Each row is a point. The window is the flat piece filled in between its corners: a triangle in 3 columns, a solid with four corners in 4, and so on. A path goes straight from each point to the next, and from the last back to the first. After which points does the path pass through the window?

Window:
[[  5 -38 -16   4]
 [ 35 -34   4   5]
 [ -4  54 -41   7]
 [  6 -38  19   0]]
Path:
(1): [ 31 -30  -1 -15]
(2): [ 31 -31   3  16]
(3): [11  1 -5 24]
(4): [ 23   3 -13 -30]
(5): [ 25 -69   6 -20]
(6): [ 18 -67   9  34]
(7): [ 22 -30   6  38]
(8): [ 33 -35   1 -33]
(9): [ 10 -35  -5 -27]
(10): [  0 -34   6  44]
(11): [ 26 -28   3  31]
(12): [ 31 -27  -2 -16]
Through the window after points: 1, 7, 9, 11

Window:
[[ 42   6  41 -15 -11 -14]
 [ -5  19   9 -39 -11 -13]
 [  8  24  -3  37  48 -17]
 [-14   5  55  -5  -7 -15]
 [ 18 -38  15  14  31 -30]
 [-71  50 -34  62 -85 -12]]
Path:
(1): [-10   5  12  19 -18  45]
(2): [-13   5  34  -8  -2  19]
(3): [ -1  15  48   0 -13 -77]
(4): [ 16   6  23 -11  -4 -41]
(5): [17 -5 21 -8  2  0]
(6): [  7  -4   4 -12   0  24]
(7): [  4  17   5 -10  -1 -54]
(8): [ -9  22  -1  29   0 -49]
(9): [-10  -3  -4  34   9  34]
(10): [18  7 16 11 14  7]
(11): [ 21  24  23   8  10 -53]
(12): [ -5  28  19  10 -26 -52]
Through the window after points: 2, 4, 8, 10, 12

Window, 8 rows:
[[  11   34  -41   31  -43  -10    9   24]
 [ -16  -60    5   -9  -30   -9   35   13]
 [  36   20   10   22   -6    5    0   16]
 [  15   -8  -12  -21   26   -7  -28    0]
 [ -79  -32   50  -42   17   10  -47  -18]
 [ -49   29   14  -27   63 -108   32  -10]
 [  26   16    9  -48   -1   -4   -9    3]
 [ -25  -29   -4  -22    6   25   45   20]]
Path:
(1): [ 11  12  16 -18  -1 -32 -25  37]
(2): [-13  22  19 -30  17 -57 -25  60]
(3): [ -7  21  10  -6  17 -32  -1 -69]
(4): [-22   5  -3 -14  21 -29  25 -16]
(5): [-26   3  12 -19  21 -38  14  48]
(6): [-26 -30  16 -20  -2 -18   6  48]
(7): [-21 -26   8 -13  -2 -13  13 -28]
(8): [  4  16  -5 -12   7  -6   8 -37]
(9): [ -2  12  14 -30   8 -20 -12  67]
(10): [  5 -16   4 -19 -19  13 -21  49]
(11): [  8  -9   0 -12 -19  19   0 -11]
(12): [ 14  17   1 -11  -3 -14  -6 -22]
Through the window after points: 4, 6

Window:
[[ 78  41 -25   2 -44 -13  16 -15   1]
 [ -1  13  -2 -31  -5  45  -3 -24 -13]
 [ 36 -15   4  -4  -5   6  34 -20  -9]
 [  3  44 -14  57  -1 -18   5  43  17]
 [  0  31  28  -5  56   1 -23  -2 -11]
 [ 22   8  54 -15 -17  15  -6 -48 -10]
 [-16  -8 -22 -41 -22 -12   3 -30 -10]
 [-34  -4  -6 -24   4 -28  10 121  15]
 [ 31 -47  20  27   6  10 -56 -11   3]]
Path:
(1): [ 17  21  -6 -14   9  -6   0   7  59]
(2): [ 31  26 -13 -10 -12   5  14 -16  56]
(3): [ 34  23  -8   5 -23  -8  -3   1 -51]
(4): [  7  24  22  -1  31   0 -18  -1 -26]
(5): [  7  19  20 -11  34   5  -9  -8  20]
(6): [  5  13  -7 -15   6  20  -7  -1  52]
(7): [ -3   9   7   4 -14   8 -21  16 -59]
(8): [ 18  21   9  16 -10  -9   2  26 -59]
Through the window after points: 2, 4, 8

Window:
[[-23 -37  -8  31 -23  23  30  53   0  37  25 -25]
 [-29  27 -51  27  24 -28   9 -33 -15 -27  18 -41]
 [ 27  -6 -26 -23  32  16 -14  74   6  55   4 -10]
 [-34 -49 -24 -24  -1  30 -26  -5  27  55 -38 -17]
 [-34 -40 -62 -66  -9  44  18  19 -36  38 -39 -13]
 [ 23  -3  18 -19   6 -69  -2  -2   3 -30  48 -22]
 [ 24  13 -13  18 -11 -11 -15  -3  19 -92  27 -16]
 [ 25 -55 -18  17  28  -2  50  60   8  37 -33 -25]
 [ 11 -38   6  26   4  38   2   4 -47  48 -17 -29]
 [ -6  56  28  -1 -16  -1  22 -12  24 -42  -1 -21]
 [ 18  -4 -53  34 -46 -15  21   4 -15  36 -18 -23]
 [-39  56   2  36 -26 -63 -23  -4 -18 -96 -10 -11]]
Path:
(1): [ -2 -13 -15 -26   4   6  -9  29 -12 -26  -8 -82]
(2): [ -9  -4   0  -7 -21 -13  -1  23   6  -9   6 -61]
(3): [ -9  -6 -12  12   2  -2  18   6  -4   2  10  18]
(4): [ -8 -14 -19   3  -2   5  29   4  -5  -1 -13   6]
(5): [ -6 -13 -19  -5 -13  -6  10  19  -5  -6 -17 -53]
(6): [  4 -11 -26   6 -13  -5   9  23  -3  11 -11 -63]
(7): [-12 -12 -16  33   1   1  34  21  -7  18   6  51]
(8): [ -2 -25 -14  16  10   8  17   8  -3  11  10  55]
(9): [ -4 -12 -18  -3  -9  10  -9  34   7  17  -5 -59]
(10): [ 12   0 -35  -6 -23   0  -5  22  -9 -14 -17 -78]
(11): [ -1  -6 -30   8  -8  -2   9   1  -3  -9   3   3]
(12): [-19  -7 -13  -8  21   4   9   3   5  -5   3  22]
Through the window after points: 2, 6, 8, 10

Window, 14 rows:
[[-54 -15  60 -52   0   8  13  21 -41 -23  -1  11  18  44]
 [-25 -10  16   5  16 -40 -23  18  -7 -67  17 -41 -16  10]
 [-35  17  33  33 -37  -6 -19  25  -9 -26  11 -43  13  -8]
 [-11  16 -48 -14 -40  40  -2 -31 -39  17   2  38 -13  22]
 [  7  47 -29   4 -39 -47 -34 -27  34  16 -34 -20   7 -14]
 [ 19  55 -37 -15 -51  20 -37 -43  36  10  71  49 -13  -1]
 [ -9 -23  32 -32 -45 -10  -3  50 -41 -60   5   2  12  41]
 [  7  -4 -23 -12 -20  -3  -3   9  45   4  -9 -54   6 -12]
 [ 18  15  17  -9  10 -16 -44  32 -18 -11  -8 -53  19 -11]
 [-22 -38 -21 -16 -24  12 -14  -4 -22  16  12  65  34  14]
 [ 24   0  -5   3 -50   2 -20 -40   1  40  47  38 -34  29]
 [-13  25  26  17   9 -33 -10  75  14 -28 -29 -36 -21 -18]
 [ 42  39 -10  37  -7  -3  -2 -24  41  -7 -35 -19  21 -17]
 [ -9  -1 -24 -30 -28  -8  39  -8 -47  21  45  43  28  27]]
Path:
(1): [ -7  -6  -4 -17 -27   6  -1 -11  -7  -2   5   8   1 -23]
(2): [ 14   6  13 -15 -17 -12 -17   6 -13 -14  -4 -24   6 -52]
(3): [ -3  28  -3  11   6  -9 -36  21   4  -2   4 -24  19  70]
(4): [-19  18 -24  24 -27   6 -30   4  -2  10   4  18  15  83]
(5): [ -3  12   4 -30 -31   5   2 -14 -37 -12  12  25 -10 -40]
(6): [  7   7  12 -15 -41 -10 -10 -24 -13 -12  -2  -3  -7 -60]
(7): [ -9  23 -24   4 -16 -14 -20  21  15  -7   1  -3  13  79]
(8): [ -7  11 -25   4 -19  -2 -19  19   8   7   8  -2  19  48]
Through the window after points: 2, 6, 8

Window (14 x 14):
[[-10 -14  22  -9   4  13 -37 -18  24 -37   3 -32  -3 -38]
 [  4  16  17  13   4  -9 -53  14   9 -53 -47  -5  26 -27]
 [-50  15  27  17  -5  52 -63   2  -1 -56 -14  12   7 -18]
 [ 29  11 -20  27  11  20  14  49 -71  18  59 -12 -14  16]
 [ 41  46 -33  -8  19  -7  -3   2 -61  28  73  41 -11   8]
 [ 48  -2  73   4   6 -16  20   1  36  52 -22  36 -16  -3]
 [-62 -11 -22   8 -12  10 -29  25  -9 -40   5   9  36 -41]
 [ 22 -13  42  52  39 -35 -21 -17  29  63 -12   5 -23  11]
 [ 35  17 -10  -5  15  -2  -4  18  35  43  -6  16 -38  28]
 [ 22  38 -15  16  14  13   7  18 -18  24  73  -5  37  36]
 [-30  19  27  35 -17 -13 -36  16  39 -62   5   1 -13 -34]
 [-44  20   7  19  15   8  10 -17 -11 -57 -26  -5   4 -14]
 [ 26  -2 -57  42  -3  40   0   4 -39 -32  62  22  21   6]
 [ 40  37  27  27 -21  -9  -1 -18  24  73 -26  -1 -24 -15]]
Path:
(1): [  8   3  26  17 -27  -4 -26  -6  -8  22   0   5  -2  21]
(2): [  9 -21  26  25 -42 -49 -30 -27   5  41  22  12  -6  28]
(3): [ 15  11  10  39  48  14 -11   8  11  11  -4   5  -9 -10]
(4): [  0  22  -3  30  38  47 -28  42  26 -13  11   4  19 -60]
(5): [-27  -5  15  12 -12  -4 -29 -10 -11 -17  -2   4  -1   4]
(6): [-17  17  15   2 -29 -10 -21  -8  -6 -14  19   6   5  11]
(7): [  6  12   5  17  34  17 -21  -5  18 -17 -12  16   3 -34]
(8): [ 15  33  11  17  19  11   1   8  21  11   1  11  -4 -33]
Through the window after points: 2, 4, 8

Window:
[[ -6 -47  29 -13  63  -3 -25  24 -20  20  32  -6  27  -4]
 [-10 -43  -1  26  14 -16 -14 -22  24  23  20 -13  43  19]
 [ 19  46 -37   7  25 -33  40  -1   0  58  17  38 -32   5]
 [-22   8  23  32  29   7 -22  -3 -58 -21  27 -17  -4   4]
 [ 15 -56 -12  -1 -10  -8 -15 -11   9  42   7 -11 -42  -2]
 [ 28  27 -35  -3  65  20 -40 -33  12   1 -49 -20  -8  15]
 [-26   1 -19 -38  -6   8  -5 -85 -23 -20  32  18  18 -41]
 [-16   0 -13  18 -50 -41 -32  44  25   7   3  31 -22  33]
 [  6  47 -30 -26  84  17  22  42 -36  97 -36 -52  50   9]
 [-35  -4   0  -9  55 -12 -48 -26 -16  37 -21 -35  13 -26]
 [ 20   7 -24   3  20  -8 -62 -30 -31   0  33 -35  -2 -36]
 [-42 -15 -59 -16  30 -22  -3 -21  25 -10  -3 -23  17  18]
 [-13  -2  36 -11  41 -28  17   4   3  -9  13 -42  40   9]
 [  3   3  -5  -6  79 -37  28 -16 -46 -23 -36 -21  68  19]]
Path:
(1): [  3  -5 -14  27  18   3   9   9  -6  -1 -23  -9  15 -36]
(2): [-12  -7  -9   7  37   1 -10  -2  -6   4  -3 -21  21 -26]
(3): [ -5 -15  -8 -20  20 -27 -37 -19 -23   7   9 -24  19  43]
(4): [  3   0  -4 -57  27 -17 -13 -26 -17  35  19  -8   7  36]
(5): [-30 -22 -11  53  41  -2  -4   9   2 -19   8  -1  23 -59]
(6): [-11 -12 -11  20  21  12 -11   7  22  10   2  -2   5 -45]
(7): [  2 -21 -10 -18  16 -33 -14 -50 -27  14  15 -16  22  43]
(8): [ -9  17 -19 -17  29  -7 -31 -24 -32  42   5 -18 -13  45]
(9): [  3  -7  -2  10  29 -11   3   5   2 -15   0  -7  13 -34]
(10): [ -1  -7 -17  33  22   7   1  11 -26  -4 -14  -8  24 -64]
(11): [-17   8   3 -18  28 -13 -20 -36 -21  -3  21  -8   2  38]
(12): [  0  -2  17 -25  46 -17 -28 -20 -29  47  21 -24   7  27]
Through the window after points: 4, 6, 10

Window:
[[  5  50  17  -2 -42  22 -62  27  30  -5  21   1  13  10]
 [ -8  31 -38  -6  22  16  -6   6 -56  76  37  39   7  19]
 [ 37 -13 -39   3  40  -2   6  22  51   0 -16  14 -24 -15]
 [ 11 -11  30 -24  74  87 -18 -11 -35 -38 -81 -16   4 -26]
 [  6  51 -11 -33  17 -38 -18  23 -12  15  11  -5 -17   8]
 [ -3 -26 -52 -16   2  19 -20   8 -58   3  22 -14 -22   0]
 [-16  21  -2 -19  35   0  -9 -32  12  -8  47  26 -83   3]
 [ 33 -41  -3 -55  74  43  26 -11  19 -43 -18  -6  13  25]
 [-53  10 -47 -12 -12   1   5 -30 -18  36  15 -21   0  18]
 [ -5   3  88 -15 -12  69   5  27 -79  -9 -68  23  -7 -15]
 [-20  36 -41 -12 -20 -32 -36  -2  -1  -9  26  50  11  -3]
 [ -5  55  -7  30  -3  33  15  18 -63 -12   7  12  -2   6]
 [ 45  33  13  -2 -49 -18 -40 -34  10  -5  15  -7   9 -27]
 [ 17 -50  28   4  89  19  -2  15  21 -41 -13 -18  24 -25]]
Path:
(1): [  5   0   3 -39  25  35  10   7  -9  -5   2   2   5 -17]
(2): [ 18 -20   1  -5  44  19 -12  -7 -13 -23 -20   3  -4  25]
(3): [ 12  26 -13  22  -3  -2 -19  -4 -27 -13 -10   6  -4  25]
(4): [-11  26  12 -50  13  64  23  20 -11   4  38   2   7 -51]
(5): [-13  22 -20 -40  20  20  -7  -3   4  -4  25  12 -27 -32]
(6): [  0  14  -4  -9  20  -5 -12  -9  -6  -1  11  10 -22  23]
(7): [ 12  -3  -4  13  23  -9 -51 -15 -19  -5   7  28 -24  63]
(8): [ -8  17 -18 -27  15  40  32   1  15  -7  12   5  -2 -70]
(9): [ -1  -3 -20 -30  20   9   1  19  -6 -13  26   9   8 -37]
(10): [  8 -11  -4  19  23   8 -38 -16 -22  -8 -18  -7 -13  31]
(11): [ 20   6  -9  23   7  -6 -36 -20 -22  -1   1  -1 -27  80]
(12): [-11  25 -18 -48  12  27  10  16   3   5   0  15   2 -58]
(13): [-21  22 -27 -63   6  40   6   0   1  19  33  18   6 -48]
(14): [-16   5 -20   4  14   2  -5 -15 -21  15   2  -7  -8  30]
(15): [ 12  14  -2   3   8  -4 -28  -9 -10 -10 -10  29 -11  37]
(16): [-26  30 -15 -28  -8  28 -14  18 -16   8  35   1   2 -49]
Through the window after points: 1, 3, 5, 9, 13, 15
